Rows are points. Each copy is the shape, with its points in the same order, turned, moved and blurred by noise. Say if it was mirrored as well.

Shape:
[[ 44  30 -26]
 [ 12 -31 -26]
 [  8 -36 -20]
 [-36 -24 -29]
 [ 20  38  23]
 [ 45   2 -16]
 [ -4  44  53]
 [ -6   3  15]]
Copy 1, 8 rows:
[[-17  40 -48]
 [  6 -20 -23]
 [  8 -28 -18]
 [-26 -37  10]
 [ -6  62   5]
 [  6  20 -41]
 [ -2  66  42]
 [  0  17  20]]
Copy 1 is: only turned
Copy 2 (8 x 3):
[[ 68  -3  10]
 [  9 -20 -31]
 [ 15 -19 -29]
 [-11  17 -46]
 [ 19  12  41]
 [ 44 -23   4]
 [ -7  25  57]
 [ -6   7  12]]
Copy 2 is: only turned
Copy 3, 8 rows:
[[ 60  -3 -12]
 [  5  23 -33]
 [ -4  32 -27]
 [-37   1 -20]
 [ 41  10  36]
 [ 50  23 -12]
 [ 20  12  74]
 [  3  20  20]]
Copy 3 is: mirrored

Shape:
[[ -1 -15  24  41]
 [-15 -22 -10  24]
 [ 39  22  48  14]
 [-16  -6 -17 -42]
 [ -8  56   4 -26]
 [ 41 -18  22  11]
 [  7 -15  54  26]
 [-29  17 -17 -42]
 [-29  40 -32 -17]]
Copy 1 (9 x 4):
[[-21  17 -27  26]
 [ -4 -17 -16  26]
 [  2  65  -5  -3]
 [ 19 -34  36  -2]
 [ 45  25  48  26]
 [  0  30 -25 -19]
 [-34  38  -9   8]
 [ 30 -23  52  15]
 [ 48 -12  38  41]]
Copy 1 is: mirrored
Copy 2:
[[-18  -7  10  60]
 [-30   5  30  32]
 [ 13 -12 -47  53]
 [ 10  20  17 -22]
 [ 25  57 -31  11]
 [-12 -30 -22  30]
 [ 11 -23   0  63]
 [ 17  44   9 -20]
 [ -4  70  -1  -6]]
Copy 2 is: only turned

Shape, 12 rows:
[[-17 -42   5 -15 -30  -7]
 [-13  49   1  23  -6  24]
 [-26  -8  12 -17 -33 -30]
 [ 11 -46  26 -39  -2  12]
 [-12  55 -47  44  26  37]
 [-20  -3   8 -18 -22  10]
 [ -2 -25  14 -41  28 -11]
 [-28  -1   8 -54 -46  -3]
 [ -3  15 -50 -23 -41 -12]
 [ 52  11 -12  33  50   3]
 [-23  44 -27  11  -2  -2]
 [ 58   8  21   5  43  15]]
Copy 1:
[[  6  -1  -2 -38 -34 -34]
 [-37  -7 -27 -11   8  47]
 [ -2 -33   7 -33 -36  -9]
 [  3   1   3 -10   6 -63]
 [-12  17 -52 -24  35  79]
 [-21 -12  -9 -33  -9 -12]
 [ 24 -26  -6 -15  21 -39]
 [-30 -33  19 -58 -15 -26]
 [  3   2  30 -68  -2  27]
 [ 35  26 -15  35  40  35]
 [ -8 -17 -18 -37   6  53]
 [ 10  11  -2  45  46   3]]
Copy 1 is: mirrored
Copy 2:
[[-47  -6  13   9  38 -14]
 [  9 -12 -11 -62  -9   5]
 [-50   7  12 -22  27 -38]
 [ -8  -2  26  15  69  -8]
 [ 36 -40 -20 -39 -53  12]
 [-29  -9  12 -23  29  -9]
 [ 14  -6  40  16  41 -40]
 [-46 -23  29 -40  50 -36]
 [-35 -57 -19 -24  12 -44]
 [ 65 -12 -33   8  -1  -2]
 [  0 -27  -7 -44 -24 -26]
 [ 72   0 -14  -5  38   2]]
Copy 2 is: mirrored
Copy 3, 12 rows:
[[ 34 -32  39 -24  13 -27]
 [-22 -20 -30  -8 -31   3]
 [ -3 -44  38  -5  13 -29]
 [ 34 -22  27 -51  48   8]
 [ -6  22 -66  12 -45  -5]
 [  4 -34   8 -30   6 -21]
 [ 18 -15   3 -17  64  -1]
 [-16 -46  26 -45  24 -45]
 [-16  15  21 -21  -8 -58]
 [ 11  44 -16  10   6  50]
 [-22  -5 -23  12 -18 -27]
 [ -2  27  -8 -20  26  64]]
Copy 3 is: only turned
